Each row of a before or after table is a point. One or more steps were done to the points. Then noise was added and the rows were shuffled. The steps act on columns, c1 being the first. Write out the steps. A step turns or swaps two columns, mirrors them in a line or flattens them onto one, adds a multiple of one to another, or multiplies or shifts one. Angles are multiples of 10 degrees, from the lower column toward the higher: turns from -170 to 170, lines from 10 to 170 but not 90. Use the fewest steps. Two steps may share a column if one is a turn and the other turns, adds or multiplies; they go together, in the order done. Otherwise the lowest column goes first.

Before (10 x 2):
[[-5.5  6.7]
 [-2.3 -0.6]
 [-5.1 -2.3]
 [-6.4 -5.5]
 [ 2.2  0.8]
 [ 2.7  7.6]
 [-1.1  2.6]
 [ 1.0  1.4]
 [ 4.3 -6.1]
 [ 0.5  4.2]]
After (10 x 2):
[[-4.5 -7.6]
 [ 1.0  1.5]
 [ 7.8 -4.3]
 [ 7.0  3.9]
 [-1.3 -5.3]
 [-0.4 -2.5]
 [ 4.1  1.0]
 [ 2.7 -0.3]
 [-6.8  3.2]
 [ 0.2  2.4]]
Steps: mirror c1 and c2 in the line at 50 degrees

Before (9 x 4):
[[-5.3  5.1 -6.3 -2.7]
 [-8.0 -3.1 10.5  2.3]
 [-3.7 -4.3  5.1  0.4]
 [-6.9  2.6 -3.6 -1.7]
 [-2.1  3.3 -4.0 -0.5]
 [ 1.0 -5.8  3.5  4.0]
 [-2.5 -2.1 -1.8 -5.2]
 [-7.5  1.7 -5.0 -2.8]
 [-0.2 -2.1  8.7 -1.0]]
After (9 x 4):
[[-8.0 -2.6 16.3  2.4]
 [-7.4  1.7  0.5 -2.8]
 [ 1.1 -5.7  2.6  3.8]
 [-2.8 -2.0 -0.3 -5.0]
 [-2.0  3.3 -2.5 -0.8]
 [-0.3 -1.9  8.8 -1.2]
 [-7.0  2.4  1.5 -1.2]
 [-3.5 -4.2  7.5  0.2]
 [-5.2  5.3 -2.4 -2.8]]
Steps: add -0.7 times c1 to c3

Before (9 x 9):
[[-6.7  4.2 -3.3  1.5  6.8  7.9 -6.3 -0.3 -1.1]
 [ 2.4  3.5  0.8 -5.3 -5.7 -1.4  3.4 -3.6  5.1]
 [-3.2 -3.5 -1.9 -0.4  5.0  4.3 -4.0  3.0  2.7]
 [ 1.7  1.6  6.6 -1.3 -2.0 -1.9 -3.5 -5.5  3.5]
 [-4.5  2.3 -2.2 -2.0  5.0 -2.2 -4.1 -0.9 -0.8]
 [-6.1  9.7 -6.4  6.3 -5.1 -1.3 -5.6  7.9  0.9]
 [-8.5 -2.9 -0.8  0.1  2.0  3.4 -2.1 -3.3 -0.3]
 [ 3.9  4.6  0.3  0.9 -5.6 -6.6  2.1 -7.6 10.3]
 [ 3.3 -2.5 -2.7 -2.7 -3.2  0.1 -2.6 -6.5  1.9]]
After (9 x 9):
[[ 0.5  4.1  1.0  6.8  6.8  3.6  7.0 -7.0 -1.1]
 [-4.9  3.6  0.8 -3.1 -5.8 -3.8 -3.7 -0.6  4.8]
 [ 1.5  4.5  0.4 -3.4 -5.8 -9.8 -2.3  1.9 10.4]
 [-1.7 -2.6  1.8 -4.1 -2.8 -5.5  3.4 -3.6  1.6]
 [-2.7  2.1  0.1  3.9  5.1 -2.1  4.7  1.5 -0.7]
 [-1.4 -2.9 -0.5  8.4  2.1 -1.4  2.5 -4.6  0.2]
 [-0.7  1.6 -7.4 -1.9 -2.1 -5.7  1.1 -1.1  3.6]
 [-1.0 -3.5  0.8  2.8  5.4  4.3  4.2 -2.4  2.4]
 [ 5.2  9.5  3.7  6.9 -5.5  6.1  7.6  5.0  0.9]]
Steps: turn c1 and c4 by -80 degrees; turn c3 and c7 by -160 degrees; turn c6 and c8 by -60 degrees

Before (10 x 12):
[[ -6.1  -0.3   3.6  -4.7   0.6  -4.8   0.3   1.8  -1.8  -4.8  -2.7  -3.1]
 [  1.8  -1.0   6.4   1.7   7.0   1.4   1.0  -0.1  -0.8  -1.4  -3.3   1.0]
 [  3.3 -10.6  -2.6   4.7   2.6   8.9  -4.8  -6.6  -5.7   3.4   8.6  -0.9]
 [ -1.0  -3.5  -0.2   3.1   9.6  -1.6  -4.4   3.0   2.6  -1.5  -3.6  -2.3]
 [  2.8  -1.6   2.0  -3.7   4.2   1.9  -0.1   5.9   2.0  -5.2  -2.2  -3.7]
 [ -0.4   2.1   3.7   6.2   1.9   0.0  -1.8   4.3   1.7  -4.6  -3.4  -3.8]
 [ -6.2  -9.6  -1.1   2.2  -1.2  10.8  -7.8  -1.2  -5.1   1.6  -2.7   3.5]
 [  1.7  -7.5  -7.5   1.0  -0.7   7.0  -5.4  -7.2 -10.1  -1.9   1.5   4.7]
 [  2.3  -2.9   7.6  -3.0   0.9  -2.1  -8.1  -0.4   0.9  -6.3  -2.5  -2.9]
 [  6.7  -6.9   6.0   8.3   5.5  -0.4  -1.5   5.3  -1.2   3.2  -7.7  -7.8]]
After (10 x 12):
[[  7.2  -9.3  -1.0  -6.8  -1.7  21.5  -7.7  -1.1  -4.8   1.5  -8.6   0.3]
 [ -3.6 -10.8  -2.9  -3.8   2.9  23.3  -4.6  -6.6  -5.9   3.6  26.0  -1.1]
 [  3.8   0.1   3.5   0.7   0.5 -17.3   0.3   1.8  -2.0  -4.7  -8.2   5.6]
 [ -3.5  -2.9   7.7  -0.6   0.9  -8.7  -8.0  -0.4   0.9  -6.4  -7.4   1.6]
 [ -0.3  -0.9   6.5   0.0   6.8   5.3   1.0   0.1  -0.4  -1.4  -9.6  -1.6]
 [ -4.3  -1.9   1.9  -4.3   4.2  -3.5  -0.1   6.2   1.8  -5.4  -6.4   1.3]
 [ -9.9  -7.1   5.9   5.3   5.3  15.1  -1.5   5.7  -1.7   3.4 -23.3   3.4]
 [ -1.2   2.8   3.4   4.2   1.9  12.0  -2.0   4.4   1.4  -4.6 -10.6   3.5]
 [  0.8  -7.7  -7.3  -4.7  -0.8  13.2  -5.8  -7.2 -10.1  -2.0   4.5  -5.1]
 [ -0.4  -3.7   0.3   2.9   9.4   3.2  -3.8   3.3   2.9  -1.6 -10.8   2.3]]
Steps: turn c1 and c12 by -150 degrees; turn c4 and c6 by 50 degrees; multiply c6 by 2.5; multiply c11 by 3
